Rows are points. Each copy is the shape, with its points in the same order, stretched, turned, moved and blurred by noise. Is it also mirrored, or only turned?

Shape (6 x 3):
0.017 0.023 -0.034
-0.001 0.018 -0.006
0.018 -0.022 0.018
-0.014 0.053 0.007
-0.081 -0.023 -0.021
-0.014 -0.032 0.043
Copy 1 (6 x 3):
-0.015 0.049 0.014
-0.023 0.022 -0.003
0.019 -0.030 0.016
-0.038 0.045 -0.040
-0.090 -0.028 0.020
-0.004 -0.058 0.002
Copy 1 is: mirrored
Copy 2 (6 x 3):
-0.015 0.008 -0.039
0.007 0.019 -0.001
0.036 -0.021 0.003
0.009 0.053 0.001
-0.039 -0.004 0.087
0.046 -0.020 0.049
Copy 2 is: only turned
Copy 3 (6 x 3):
0.005 0.034 -0.015
0.001 0.012 0.009
-0.038 -0.002 0.000
0.014 0.016 0.039
0.061 -0.046 -0.006
-0.034 -0.028 0.018
Copy 3 is: mirrored
Copy 4 (6 x 3):
0.057 0.000 -0.004
0.013 -0.010 0.000
-0.003 -0.042 -0.053
0.003 -0.017 0.050
-0.070 0.063 -0.012
-0.058 -0.038 -0.045
Copy 4 is: only turned

Shape (9 x 4):
0.032 0.037 0.002 -0.001
-0.016 0.001 0.010 0.012
-0.024 0.004 0.027 -0.045
0.036 -0.037 -0.064 -0.052
0.014 0.011 -0.065 0.011
0.053 0.004 -0.046 0.021
0.059 0.035 0.019 0.024
-0.016 -0.012 0.018 -0.020
-0.014 -0.025 0.027 0.006
Copy 1 (9 x 4):
0.028 0.002 0.017 -0.050
-0.001 -0.013 0.023 0.012
0.048 -0.002 0.015 0.013
-0.012 0.042 -0.085 0.003
-0.042 0.041 -0.008 -0.018
-0.030 0.013 -0.028 -0.037
0.027 -0.025 0.013 -0.065
0.020 -0.011 0.002 0.020
0.005 -0.031 0.004 0.031
Copy 1 is: mirrored
Copy 2 (9 x 4):
0.020 -0.027 0.035 -0.037
-0.016 0.002 -0.005 0.011
0.003 -0.012 -0.049 -0.040
0.110 -0.039 -0.004 -0.038
0.038 -0.047 0.019 0.009
0.056 -0.025 0.065 -0.006
0.019 -0.004 0.079 -0.035
0.004 0.002 -0.026 -0.015
-0.010 0.024 -0.009 0.009
Copy 2 is: mirrored
Copy 3 (9 x 4):
-0.010 0.046 0.023 -0.013
-0.004 0.002 0.003 0.014
-0.055 -0.026 0.020 0.031
0.027 0.003 0.082 -0.042
0.065 0.045 0.055 -0.010
0.056 0.058 0.030 -0.052
-0.008 0.066 -0.004 -0.051
-0.038 -0.027 0.011 0.010
-0.033 -0.025 -0.001 -0.004
Copy 3 is: mirrored
Copy 4 (9 x 4):
-0.012 0.009 -0.041 -0.033
0.018 -0.004 0.018 -0.027
0.048 -0.034 -0.011 -0.011
-0.036 -0.015 -0.052 0.097
-0.033 0.047 -0.015 0.024
-0.062 0.020 -0.038 0.015
-0.040 -0.010 -0.047 -0.055
0.029 -0.028 0.004 -0.003
0.019 -0.036 0.021 -0.015
Copy 4 is: mirrored
